Rows are points. A path goes straight from each point to the next, and from the last back to the first. The post is the endless flat space through its rows: a point in 2 columns, a line in 3, a plane in 4, and so on, so that a path can go around it. Count how often the path circles the post. Going back the other way cancels.
In the rows, zero is written as 128.

Post (1 x 2)
[[131 119]]
Path (26 x 2)
[[152  98]
 [107 107]
 [ 79  89]
 [115 137]
 [160 149]
 [157 108]
 [123  97]
 [107 114]
 [ 86 168]
 [132 183]
 [186 126]
 [138  79]
 [ 80  82]
 [ 77 157]
 [145 142]
 [116 156]
 [132 143]
 [104 151]
 [ 68 123]
 [100 128]
 [122 163]
 [194 136]
 [167  89]
 [163 123]
 [142 184]
 [147 127]]
Times around: 3

Post (3 x 4)
[[ 94 141 113 126]
 [179  94 134 126]
 [104 128 151 135]]
Path (26 x 4)
[[102 138 153 103]
 [172  93  92 107]
 [136  89 120  97]
 [123 126 199 108]
 [ 90 105 135 113]
 [142 100 127 141]
 [114 145 141 167]
 [162 148 109 111]
 [105 112 169 111]
 [ 99  82 143 145]
 [ 76 154  94 147]
 [ 10 144 167 165]
 [142  76 142 111]
 [ 86 127 216 126]
 [111 181 106 132]
 [ 91 134 130 146]
 [ 63  99 192 147]
 [133  98 159 121]
 [103 139 142  92]
 [140  88 105 117]
 [ 93 129 114 137]
 [ 96 150 115 145]
 [115 150 133 106]
 [ 93 133 147 119]
 [116 144 157 124]
 [238 112 137 128]]
Times around: 1

Post (7 x 8)
[[119  75  97 106 109 119 142 132]
 [133 104 138 125 144 117  81 135]
 [127  79 102  45  95 116 149 146]
 [121 112 136 135 164 147 111 142]
 [125 138 139 122 128 129 102  91]
 [149 118 144 141 127 141 108 126]
 [110 139 128 147 128 127 106 144]]
Path (25 x 8)
[[133  88 140 117 120 113 102 109]
 [119 136 129  93 118  83 108 133]
 [143 172 110 124 106 118 129  75]
 [102 100 114 120 109  43  69 126]
 [ 62  71 100 142  87 117 166  98]
 [120 117 146  81 156 140  77 149]
 [101 112  78 147  87 157 146 148]
 [118  70 158 105 123 105  83 156]
 [111 114 118 158 131 131 161 190]
 [141  58 108 103 186 126  94 172]
 [ 87 139  72 176 112 107 149 174]
 [114 107 135 121 167 107 105 140]
 [105  74 117  90 125 110 120 106]
 [147  99 117 155 109 151  86 122]
 [165 105 111 164 174 148  87 142]
 [105  56  88 159 160 114 138 191]
 [ 51 147 133 106 113 101 111 132]
 [ 72 184 119 139  51 151 149  76]
 [129 118  98  61 184 162 127 127]
 [169  22 109  86 142 123 143 178]
 [122  73 141  99 186 143 117 163]
 [110 112 132 149 145 126 137 163]
 [160  22  83  59 141 102 142 150]
 [152 116 104 115 154 131  82 113]
 [111 104 123  90 117 148 115  86]]
Times around: 1

Post (10 x 11)
[[168 120 160 135 128 136 136 104 156 128 156]
 [ 68 159 177 124  97 120 135 105 166 181 138]
 [189 111 161 137 106 134 133  96 135 144 113]
 [139 135 134 155 129 146 116 117 167 145 100]
 [153 167 126 109  87 141 150  98 115 126 138]
 [128 152 137 161  93 102 122 135 125 133 141]
 [165 141 123 121 123 123 154 147 139 154 110]
 [143 135 143 154 150 103 153 107 132 126 104]
 [ 51 158 100 137 113  90 111 129 107 153 149]
 [ 61 164 100 114 105  81  87 152 102 108 100]]
Path (25 x 11)
[[174 161  69 138 108 135 128 131 109 167 135]
 [146 199 142 122  90 140 123  56  95 121 170]
 [118 183  87 105 123 144  68 121 110  98 104]
 [118 190 172 139  75 104 122  91 132 101 131]
 [ 99 166 124 158  96 119 188  73 136 144 172]
 [144 108 161 154  96 153 137 135 178 142 154]
 [ 43 174  94 172 130 120 104 205 157 169 136]
 [126 145 145 140 107 118  90 108 135 155 140]
 [120 127 120 111 151  89 117 135 146 100 116]
 [ 43  99 163 144  99 148  87  77 183 174 162]
 [178 123 127 127 101 138 143 114 111 134 126]
 [118 162 141 120 121 128 123  93 127 134 111]
 [151 155 148 171 103 109 136  97 131 114 216]
 [ 96 105 142 148 161 144  72  72 190  88 125]
 [222 113 159  98  98 175 171 126 158 142 178]
 [ 52 165 125 138 112 160  97 102 139 171 129]
 [115 207 160  83  94 114 126 127 149 168 111]
 [149 154 123 136 114 116 114 139 163 120 143]
 [144  92 172 140 103 120 158  99 150 160 190]
 [128 135 123 190  42 177  78 118 148 193 128]
 [ 63 235 138 120 122  90 152 173 153 157 116]
 [194 151 123 118 131 142 144 131 170 169 148]
 [127 131 120 180  48 119 122  84 103 113 124]
 [111 106 153 156 176 104 152 129 154 123  60]
 [142 196 120 106  89 167 157 103 132 142 139]]
Times around: 5

Post (13 x 14)
[[179 190 118  85 115 119  78 118 104  91  87 142 129 135]
 [ 95 124 114 121 125 112 131 113 118 103 153 153 129 183]
 [104  86 144  99 140 183  96 127 154 148 161 139 134 101]
 [166 139 167 151 132 101 136  77 124 148 154 149  93 132]
 [113 157 103 120 133 120 134 104 119 148 139 116 109 136]
 [108 138 140 148 154 140  60 122 138 129 159 135 123 137]
 [118 151 222 147 123 129 173  64 122 153 157 122  85 112]
 [ 66 111 124 126  76 160 143 134 101 123 168 120 194 108]
 [114 154 147 133 189 119 123 110 119 128 137 156 157 122]
 [180 138 118 108 105 154  78 161  58  89 127 126 137 151]
 [107 162 150 114 179  59 123 107 124 119 161 140 115 125]
 [ 95 122 120 128 103  94 146 162 112 158  97 148  83 158]
 [154 133 109 113 132 123 113 106 109 101  89 122 128 115]]
Path (26 x 14)
[[107 185 129  79 126 136 115  82 127 126 137 123  86 158]
 [ 32 148 158 121 148 124 113 124 118 126 123 166 179 162]
 [144 119 144  83 138 133 141 125 121 178 100 137  49  99]
 [130 180  89 101 136 129 168  96  96  98 121 153 136 160]
 [113 111 121 163 158  98 105 132 137  85 115 164 149 160]
 [138 128 152 130 107 145 158  86 102 110 114 132 194 145]
 [120 110 196 206 172 158 133 130 131 130 113 165 188 116]
 [125 165 107 114 158 131 106  87 161  91 173 162 117 175]
 [142 157 122  87 117 109 155 130  94  86 147 134  65 172]
 [178 159 177 109 108 131  68 104 143 114 145 163 136 118]
 [124 140 184 107 146 126 103 109 128 140 120 110  91 159]
 [156  83 107 174 139  81  91 112 107 181 139  94  76 141]
 [104 190 177 138 123 122  99 125 100 122 206  87 141 121]
 [ 61  97 167 140 154  99 221  91 127 106 126 126 132 118]
 [186 123 149  95 209 143  66 102 120 158 184  96  95 116]
 [148  83 128 170 159 170  96 114  83 122 151 134 144 155]
 [105 152 157 221 164  91  62 117 125 179 189 138 126  91]
 [122  96 111 140 141 164 137 100 138 168 161 139  65 124]
 [158 138 153 117 134 123 146  45 130 145 109 141  96 116]
 [157 134 214 169 150  93 160  74  87 158 126 102  95  62]
 [156 115 140 156 124 112 128 104  99 131 127 186 153  88]
 [187 164 171 140 181 144  99 130  93 120 125 105  87  60]
 [147 166 143  95 130 156 119 151  98 121  86 122 119 125]
 [123 130 181 166 140 217  66 122 151 129 153 151 157  79]
 [162 206 196 163 105 118  68 148  92 151 164 187 180  78]
 [115 118 129  73 118 106 139 114 110 143 139 160  95 126]]
Times around: 1
